Rows are points. Any point is a mix of the corners, with weights that add up to 1. It lies inside the corners' shape when no weight is negative. Is each point inside? If not, which corners have a negative weight?
(in the rows, 128 means zero)

Corners:
(1): [161 164  77]
(2): [122 172 180]
(3): [155  86 129]
(4): [ 63  86 107]
Points:
[168 125 124] -> outside (4)
[119 132 161] -> outside (1)
[ 73  92 111] -> inside
[113 153 161] -> inside
[114  84 154] -> outside (1)
[100  92 117] -> inside
[154 157  84] -> inside
[105  89 105] -> outside (2)

Corners:
(1): [146 156 128 123 145 146 132 126]
(2): [ 82 144  72 121 123 121 138   7]
(3): [136 139 127 140 122 158 108 161]
(4): [112 152 138 161 118 145 152 149]
(5): [104 135 146 135 106 129 122 155]
(6): [113 110 152 133 114 136 134 104]
(7): [101 142 146 143 153 153 100 150]
(8): [ 94 111  64  98 160 118 104 140]
(9): [174 139 128 154 142 134  98 165]
Points:
[ 99 136  96 124 129 128 127  75] -> inside
[111 137 105 140 128 134 123  98] -> outside (1, 5)
[127 137 146 152 140 144 131 150] -> outside (2, 3, 5)
[131 136 131 138 128 142 124 160] -> outside (2, 7)
[129 146 135 140 142 149 114 175] -> outside (2, 6)

Corners:
(1): [125 176  29 154 172 160  89  60 178  91 121 100 104  79]
(2): [ 60 144  92  97  78 136 156 173 117 146  57 139 141  95]
(3): [153 199 136 165 120 101 118 186 110  44  96 151  79  86]
(4): [ 82 145 190 127 136 135 136  90  61 101 130 153 114  74]
(5): [121 147 123  72 126  93 122 154 166 139 104 142 162  92]
(6): [143 149  66 182 172 123 173 151 134  98 157 108  53  99]
(7): [131 140 152 185  88  81 147 195 133 151 134 176 178  83]
(8): [ 70 160  92 139 180  99 103 149  69 166  98 154 157 127]
(9): [162 208  97 167 111  75 184 114 116 134 171 199 146  65]
(10): [ 98  88 126 171 137 240 102  97 139 137 155  84 147 185]
(11): [112 102  92 155 121 151  45  74  70 115 115 128 120 139]
(12): [ 98 152  55 139 130 105  86  98 213  75 192 134  70 109]
(13): [108 158 135 167 105 139 113  62  78 176 100 151  97 154]
(14): [ 55  80 110 136 163 139  86  61 140 105 103 140 133 227]
(15): [108 118 126 141 142 135 125 160  94 165  89 218 127 119]
Points:
[104 150 103 149 140 121 117 118 111 137 120 146 115 123] -> inside
[116 174  96 154 128 135 103 108 113  94 124 146  94  95] -> outside (5, 6, 7, 14)
[131 179  96 165 136 118 145 170 129  92 128 144  95  72] -> outside (5, 11, 13, 14)
[116 148 118 153 116 121 130 149 119 132 123 154 132  94] -> outside (14)
[101 143 121 142 131 131 118 112 109 118 119 143 125 103] -> inside
[113 132 103 157 150 140 111 113 130 109 140 135 118 131] -> outside (2, 13)
[101 150  96 139 142 129 124 103 148 105 140 129 107 123] -> outside (7, 11, 15)
[116 164  96 150 142 102 120 111 113 135 139 157 121  92] -> outside (2, 3, 10, 14)
[109 152 103 144 135 123 140 119 130 140 130 148 128 108] -> outside (3, 11)

Corners:
(1): [136 109 129  78 121 158 137 134 112 121 120 151 132 121 169 132 119 141
 134 109]
(2): [118 123 133 140 121 120 133 141 126 130 152 136 131 109 120 128 122 137
 123 156]
(3): [121 129 145 140 129 152 128 101 100 134 136 108 112 114 130 156 123 111
 115 127]
(4): [145 129 122 132 128 115 114 141 141 149 139 136 162 129 164   7 104 134
 134 136]
(5): [141 102 128 136 126 146 157 139 123 103 137 138 129 125 126 151 115 145
 124 122]
(6): [126 109 119 149 110 122 133 128 128 147 146  48 138 131 137 137 114 138
 116 127]
(7): [136 184 136 113 128 118 115 115 134 146 115  96 134 201 129 109 143 114
 138 119]
(8): [145 123 153 131 140 114 119 154 127 119 144 147 135 102 114 152 112 120
 140 116]
(9): [118 129 117 123 129 131 118 138 148 132 154 134 107 155 135 110 124 122
 133 118]
(10): [151 145 126 133 128 120 139 101 128 111 119 152 114 110 127 154 132 119
 125 130]
(11): [124 121 135 146 149 130 160 154 166 123 144 152 112 105 132 155 161 118
 105 154]
(12): [130 113 153 129 133 226 140 133 128 166 154 151 127 114 146 151 106 119
 133 138]
(13): [128 140 137 141 104 114 120 139 108 134 141 124 141 102 151 112 147 115
 120 127]
(14): [124 160 134 111 139 111 109 114 137  89 133 139 139 138 121 134 118 143
 136 111]
(15): [133 113 115 131 128 127 125 121 122 143 153 120 133 122 122 132 109 184
 144 105]
(16): [115 142 160 131 132 128 164 125 140 108 152 160  80 114 118 157 161 125
 134 143]
(17): [130 119 124  68 115 107 121 107 125 100 124 127 146 116 105 142 125 159
 109  97]
(18): [114 130 149 129 118 114 118 140 114 147 132 139 143 118 144 125 120 114
 134 122]
(19): [133 131 135 128  93 131 122 143 108 145 131 150  98 113 156 152 117 163
 116 105]
(20): [150 116 154 125 131 132 107  95 108 127 147 126 146 116 157 106 112 110
 107 125]
(21): [118 138 141 121 135 131 148  95 149 105  75 134 123 163 144 152 237 121
 139 148]
Points:
[133 122 129 125 123 137 124 115 118 123 137 126 135 122 140 124 118 139
 122 122] -> outside (7, 8, 11, 16, 18)
[131 128 134 121 124 128 131 124 125 123 134 130 130 124 130 135 126 133
 124 123] -> inside
[132 149 146 128 126 130 119 129 129 142 143 139 123 133 132 116 124 106
 123 129] -> outside (1, 5, 6, 14, 15, 21)
[129 131 135 127 123 130 130 132 130 128 134 138 120 124 139 137 132 136
 124 124] -> inside
